Rows are points. The points of each table are mixes of a few directions, plus a little noise. How many directions does each table use, and how many do they share? Where both have some left over, give the other angles between the two spaces (their principal angles), to ten degrees, smallest first.
In the rows, 128 means zero.

First (7 x 3):
[[115 126  93]
 [149 131 182]
 [134 129 143]
 [145 130 171]
 [151 131 187]
 [107 125  75]
 [ 96 124  45]]
Second (7 x 3):
[[114 186 107]
 [145  56 154]
 [112 195 104]
 [126 134 126]
 [120 161 116]
 [136  96 139]
 [143  67 150]]
Directions: first 1, second 1, shared 0; angles 70

First (7 x 8):
[[149 147 118 145 114 148 129 180]
 [121 129 124 124 121 126 123 129]
 [137 127 127 117 141 139 128  97]
 [ 13 104 111  76  76  65  83  90]
 [145 131 126 121 143 144 130 103]
 [191 166 108 150 124 186 133 188]
 [139  92 182 164 176  88 171 108]]
Second (8 x 8):
[[130 156 140 159 144 127 116 147]
 [148 107 130 149 120 155 129 183]
 [152 131 139 172 137 161 115 191]
 [ 95 101 107  55  99  79 161  48]
 [144 141 143 175 137 145 119 189]
 [139  56  95  53 102 169 135  78]
 [111 167 130 122 149 109 115  74]
 [105 166 139 140 135  81 134 112]]
Directions: first 3, second 3, shared 1; angles 40, 80

First (10 x 12):
[[125 143 124 147 145 142 168 125 126 111 139 124]
 [170 102  96 127 125 132 141 108 133 110 162 199]
 [110 156 163 107 126 112  84 122 137 148  96  62]
 [ 81 101 121 179 118 141 170 217 100 134 126 152]
 [159 153 165 110 114  91  53 126 176 131 125 128]
 [146 108  78  93 149 160 174  37  94 119 139 126]
 [138  99 146 102  86  89  36 158 146 161 110 153]
 [104 132 105 120 155 162 187  81  89 126 120  79]
 [141 154 159 102 124 103  71 108 157 137 113  95]
 [106 132 124 194 138 146 196 198 122 104 151 161]]
Second (8 x 12):
[[149 127 105 121 149 154 135  62 131 145 162 118]
 [139 158  84  83 178 140 151 172 184 196 112  93]
 [154 140 110 128 136  91 142 137 163 130  93 103]
 [114 160 133 107 108 118  85 157 145 102 127 138]
 [ 80 128 146 107 103 121  88 154 103 137  94  96]
 [148  79 147 199 110 132 158 127 101  94 174 210]
 [124 168 143  82 170 148 162 117 133 135 109  86]
 [115  64 158 198  69 119 104 100  65  86 155 181]]
Directions: first 4, second 6, shared 2; angles 40, 50

First (10 x 18):
[[113 139 131 126 124 113 134 130 147 177 113 133 104 107 115 130 118 149]
 [144 116 125 130 133 145 121 126 109  77 142 124 153 150 142 127 138 105]
 [126 129 129 128 128 126 129 128 130 135 126 129 124 125 126 129 127 131]
 [146 115 124 130 132 146 121 125 107  73 144 123 156 153 142 125 139 104]
 [111 142 132 126 123 110 135 131 152 187 111 133  98 103 112 130 116 154]
 [125 130 129 128 127 125 129 129 131 137 126 128 123 123 125 129 126 132]
 [164 100 120 132 139 166 112 122  82   7 163 119 189 180 160 122 152  75]
 [149 112 123 130 134 149 119 124 101  59 148 122 163 159 146 125 142  98]
 [104 146 134 125 121 103 139 132 159 207 104 134  88  93 107 131 112 162]
 [100 150 134 125 120  98 140 133 164 222 100 136  82  87 104 131 109 169]]
Second (11 x 18):
[[120  96 129 123 116 148 105 109 137 133 129 146 136 138 140 125 164  81]
 [133  93 137 149 193 141 131 123 125 121 118 131 127 125 102 132 101 106]
 [136  84 134 139 150 129 116  78 124 134 111 144 106 131  94 120 141  92]
 [140 129 133 148 188 121 151 140 117 118 119 115 120 117  97 134  76 151]
 [127 100 137 150 201 152 136 152 129 114 126 126 145 123 119 139  89 110]
 [126 106 130 128 125 135 116 107 131 132 125 139 125 133 125 124 148 102]
 [118 148 119 100  44 122 110 117 136 141 139 136 132 138 163 120 183 125]
 [127 127 127 125 118 126 124 122 128 131 128 130 126 130 130 126 137 125]
 [123 191 118 109  77 111 142 171 129 126 145 108 141 124 164 132 122 183]
 [138 228 115 113  82  80 167 175 115 125 140  89 119 113 140 130  89 239]
 [122 105 129 124 115 141 110 109 134 133 128 142 132 135 136 125 158  94]]
Directions: first 1, second 3, shared 0; angles 60

First (9 x 32):
[[140  91 131 155  75 130 179 129 127 135 180 141 169  74 151  61 127 161
  182 122  84 132 118  78 111 167  95 116 169 145 129 147]
 [ 82 170  96 157 208 147  41 171 123 134  91  89  75 220 105 141  98 127
   74 118 170 123 156 162 159  52 155 133 135  98 132 162]
 [148 130 129 121 120 116 126 117 106 119  91 130 136 151 106 179 196 100
   96 117 137 135 141 121 160 145 163 125  78 111 132  99]
 [134 132 118 106 106 164 121  96 141 118 157 134 138 110 129 136 117 121
  120 142 129 141 106 118  95 136 132 146 136 143 128 108]
 [145 116 158 103 118  94 167 117 134 128 119 146 132  93 138 138 131 121
  152 136 121 118 121 145 122 150 112 122 111 138 122 112]
 [120 159 131  78 158 145  94 102 152 118 119 129  97 135 124 174  86 103
  100 154 161 127 109 177  98 100 135 153 116 137 122 103]
 [142 113 146 109 102 119 165 111 139 127 148 145 143  82 144 116 117 132
  158 139 112 126 111 126 104 153 106 128 134 146 124 118]
 [ 94 158  94 155 176 158  60 155 125 131 115  98  96 195 111 130 107 131
   86 120 155 130 145 138 145  75 150 135 141 108 133 153]
 [148  82 150 169  88  78 198 153 104 141 132 141 166  92 142  77 173 155
  183 105  83 119 145  86 158 175 103  93 133 126 130 149]]
Second (11 x 32):
[[149 140  81 137 173 194  87 137  85 111  83 110  93 140 143 123  99 123
  128 164 124 135 125  97 138  73 172  96 135 160 141 117]
 [102 118 121 177 117 118 127 159 131 145 158 116 144 148 122  81 135 158
  134  97 117 127 147 108 143 133 109 128 159 105 130 172]
 [ 78 126 160 125  32  94 142  91 208 147 249 142 200 138  85 136 178 135
   84  65 144 145 122 143  88 210  79 211 142  70 114 144]
 [113 155 117 120 199 141  85 149 126 127  88 112  74 155 135 135  67 125
  120 151 151 115 130 168 130  65 137 119 134 137 127 138]
 [119 134 131 136 152 111 119 146 123 133 106 121 113 149 124 133 127 128
  122 122 136 120 141 144 146 113 130 122 121 117 128 138]
 [150 142 109 127 178 141  99 141  84 115  50 116  93 160 125 166 145 104
  109 145 139 126 143 127 168  90 177  98  90 133 137 107]
 [136  92 174 126  70  66 203 120 146 141 164 155 172  77 135 106 159 142
  169 106 101 120 126 125 122 194  83 130 127 122 119 133]
 [147 143 109 116 181 153 102 136  97 115  68 119  86 138 139 148 104 112
  126 160 136 124 128 134 142  81 161 102 112 151 134 111]
 [144 125 144  86 105 133 151  91 148 119 148 147 137  84 139 142 112 117
  141 149 125 131 101 139  91 148 116 141 124 150 122 100]
 [130 107 143 128  57 116 165 102 150 132 188 145 180  99 121 118 167 135
  133 106 112 140 118 104 108 188 105 151 134 118 124 124]
 [140 126 119 130 144 141 127 135 110 124 108 126 115 121 140 120 115 129
  141 143 121 126 127 119 133 112 137 110 130 144 132 125]]
Directions: first 4, second 5, shared 4

First (8 x 32):
[[133 139 122 131 127 119 133 130 125 132 126 119 129 124 129 137 127 134
  123 123 131 127 131 132 129 139 137 124 132 127 136 127]
 [137 155 115 135 125 105 141 134 121 136 123 106 131 118 132 149 124 142
  117 117 135 125 135 137 133 155 149 118 138 126 148 125]
 [142 167 110 139 125  95 147 137 117 138 121  97 134 115 134 159 124 147
  112 113 139 124 136 141 133 166 156 114 144 123 155 124]
 [ 86   7 184  94 141 229  71 100 161  93 150 223 112 169 111  33 140  69
  179 177  96 143 102  89 110  12  38 171  81 143  44 144]
 [141 166 111 138 124  97 145 137 118 138 121  99 132 116 133 157 124 146
  112 114 138 123 136 140 133 164 156 115 143 124 154 123]
 [122 108 137 123 130 144 119 124 134 123 131 143 125 134 126 113 130 119
  136 135 123 130 124 121 125 109 114 134 121 130 114 130]
 [147 183 103 144 122  82 154 141 113 143 117  85 136 110 136 171 122 154
  105 106 142 122 140 146 136 180 168 109 150 122 166 121]
 [117  99 142 119 131 152 114 121 137 119 133 151 124 137 124 104 131 114
  140 139 120 132 121 119 123  99 106 138 117 132 108 132]]
Second (11 x 32):
[[139 115 131 150 147  96 127 163 165 170 128 109 140 150 152 122 133 114
  128 123 172 127 162 106 127 133 167 114 148 159 131 130]
 [117 127 107 129 117 177 129 109 113 108 129 124 131 111  90 148 129  87
  164 138  67 119 112 143 144 135 116 156 113 146 105 144]
 [147 125 119 108 145 154 177 136 153 124 160 138 128 117 142 141 134  64
  145 183 106 180 127 126 123 117  74  94 108  89 121 141]
 [109 123 131  97 143 135 113 110 174 118 146 132  90 128 115  83 121 163
  112 141 116 177 114 104 115 171 123 167 137 141  91 167]
 [154 134 132 122 113  96 178 172 137 130 129 150 148 144 192 122  91 100
   84 139 202 157 131 140 138 102  84  48 131  52 172  88]
 [114 128 121 131 117 134 103  98 125 100 134 117 101 130 103 116 128 161
  129 132 120 121 117 132 122 146 131 162 125 150 106 157]
 [132 119 103 183  95 109 114 130 131 104 136  86 120 157 125 134 116 118
  137 139 183  92 146 147 137 130 146 126 129 169 119 159]
 [111 138 167 107 151 101  77  97  99 146 105 140 111 118 114 110 160 240
  107  79 113 103 125 107  97 132 174 170 141 142 136 109]
 [145 127 126 141 140 146 153 150 105 159 118 130 170 114 132 175 148  63
  164 124  96 105 142 135 139  96 132 102 118 124 148  97]
 [105 131 139  94 141 145 112 124 137 143 111 150 128 115 111 103 118 149
  116  98  89 146 109 113 134 156 141 165 143 134 116 118]
 [136 140 131 145 101 117 127 119  68 108 111 131 139 126 133 155 129 148
  122 112 143  82 125 157 130  92 121 106 116 101 162  97]]
Directions: first 1, second 6, shared 0; angles 60

First (9 x 32):
[[127 119 112 151 137 124 118 113 131 127 121 103 108 114 133 141 148 116
  120 131  94 147 126 122 158 118 153 128 109 114 151 108]
 [122 134 127 124 139 137 123 129 139 117 131 139 134 122 128 116 126 131
  134 121 123 116 136 121 116 129 117 129 133 134 130 143]
 [124 128 122 135 137 131 121 122 135 122 127 125 124 120 130 126 134 125
  128 126 113 129 131 122 133 125 131 129 123 126 138 128]
 [120 134 124 128 144 139 119 125 142 114 131 136 132 118 130 115 129 129
  134 120 116 117 137 118 119 128 119 129 130 133 135 143]
 [136 129 142 113 108 122 142 141 113 141 131 137 138 147 123 131 113 136
  128 133 162 124 121 141 116 135 120 126 139 134 106 128]
 [115 129 108 147 160 141 106 111 152 105 126 119 118 100 134 119 148 119
  130 119  79 128 140 108 140 118 135 131 115 122 158 135]
 [137 115 125 140 112 113 134 123 112 145 121 105 112 134 128 151 137 120
  117 139 126 151 116 137 155 123 152 126 116 114 132  98]
 [155 131 178  75  56 104 179 173  76 175 138 160 161 195 112 139  75 155
  128 145 249 116 103 174  85 154  99 122 167 148  52 126]
 [115 133 113 140 158 142 109 116 152 105 128 128 124 104 133 114 141 123
  133 118  89 122 141 109 130 122 127 131 121 127 151 141]]
Second (10 x 32):
[[127 116 128 124 146 100 132 112 107 111  82 182 153 115 173 115 150 170
  138 186 121 143 159 124 125 108 117 131 132  94 103  99]
 [109 118 164 145 101 127 113 138 146 138 166  91 120 126  99 134 134 102
   97 140 132 134 135 128 116 103 123 120 158 149 149 160]
 [140 131 108 139 127 137 106 132 106 122 172 165 130 141 104 122 130 128
  100 130 140 123 124 124 171 127 116 148 131 130 145 128]
 [130 104 126 113 126 125 134 136 116 126 134  99 134 116 127 143 123 114
  130  91 145  93 146 134 133 127 134 126 120 142 152 130]
 [131 100 137 113 127 123 153 128 141 130  91  69 126 102 168 143 108 117
  178  92 141  99 145 135  98 149 154 108 117 142 135 125]
 [133 109 120 124 126 126 120 135 106 122 155 130 136 124 116 135 130 121
  111 112 146 102 145 129 153 120 124 137 128 137 155 130]
 [124 144 131 120 131 135 145 127 150 138 103 102 117 131 132 132 118 123
  149 109 114 136 107 131 101 144 139 116 116 128 111 129]
 [123 175 123 131 142 133 135 116 147 133  94 164 120 148 130 111 135 151
  135 160  92 176  92 124 109 135 122 127 120 101  79 117]
 [115 140 132 107 135 126 146 128 137 134 101 108 128 130 121 136 131 126
  131 109 110 131 118 133 103 125 129 118 113 123 112 127]
 [147 143 112 164 119 147  96 129 124 127 181 170 116 147 110 110 121 128
  111 151 140 142 109 119 171 142 121 148 143 134 139 135]]
Directions: first 2, second 5, shared 0; angles 90, 90

First (9 x 32):
[[185  10 176  94 137  76  88 133 146 145 108 159 160 140  89 136  76 163
  163 108 140 103 134 107 149 188 194 118 136 133 213 148]
 [114 235 103 138 139 173 163 116  92 118 142 100  76 130 154 118 163  91
   99 145 116 162 142 162 130  44  90 174 129 119  58 100]
 [ 54 249  71 171 111 182 168 127 117 108 151  97 105 111 171 119 187  95
   92 149 116 149 114 143  97  81  52 121 115 125  37 113]
 [174 162 144 105 156 139 139 113  90 132 125 119  81 147 124 122 123 108
  121 134 122 153 160 158 158  60 145 192 142 118 117 106]
 [103  97 121 141 110 116 119 137 155 127 129 135 160 117 128 133 128 144
  134 123 133 110 108 106 110 175 121  86 121 134 141 143]
 [167  62 159 105 137  99 106 128 134 139 115 146 142 137 105 133  97 146
  148 117 135 115 135 119 145 155 170 131 135 131 178 136]
 [ 82  88 113 152  98 114 115 143 169 125 129 138 178 109 131 135 132 151
  136 122 134 102  96  94  96 200 113  60 115 139 142 152]
 [179  63 164  98 142  98 106 126 127 141 115 145 133 142 103 131  93 144
  148 118 135 119 142 124 152 144 177 143 138 128 179 134]
 [ 94 187 102 148 121 154 148 127 122 119 139 113 115 120 149 124 156 112
  111 138 122 139 123 136 114 103  92 127 122 125  85 120]]
Second (11 x 32):
[[ 92 137 115 139 103 162 130 148 151 111 178 194 100  61 138 167 112 177
   95 153 147 110  14 145  99 153 118  92 145 103 128  87]
 [107 150 123 107 136 110 134 189 107 151 112 202 129  89 122 125 168 143
  144 154 111 135  94 102 107 145 137  98 106 140 137 122]
 [145 132 139 153  91 147 128  59 162 113 142 106 128 153 152 152  78 117
  119 135 159  91  85 139 156 127 102 131 141  71 104 124]
 [168 103 137 136 150 104 139  99 154 121  70  62 187 186 129  85 150  67
  173 127 113 118 235 111 113  94  69 122  96 169 149 127]
 [120 146 133 112 129 124 107 132  81 147 152 120  92 145 120 137 125 141
  109 106 124 157 135 143 163 128 190 177 149 105  91 167]
 [141 114 132 164  94 155 138  74 172 109 127 136 122  98 143 155  66 146
  118 116 175  80  64 118 160 157 117 112 139  82 154 115]
 [ 97 147 118  93 154 108 129 216  79 157 116 203 114  73 105 117 178 157
  135 134 102 162 118 102 109 149 176 115 113 163 146 134]
 [166 124 147 132 128 102 136  94 121 147  65 110 150 153 127 111 112 101
  160 103 139 113 173  85 183 138 146 143 109 115 149 164]
 [112 132 122 131 114 158 110 110 123 112 197 107  91 134 131 154 106 149
   83 120 134 142  97 179 128 119 148 159 167 104  88 126]
 [150  99 133 129 154 122 130 116 119 124  98  78 137 142 111 103 126 119
  138  85 125 140 212 119 145 125 146 153 128 161 162 146]
 [114 124 114 115 155 122 125 165 139 112 151  91 159 168 129 100 194  92
  138 168  80 158 188 165  40  72  59 112 115 189 103  94]]
Directions: first 2, second 5, shared 0; angles 50, 50
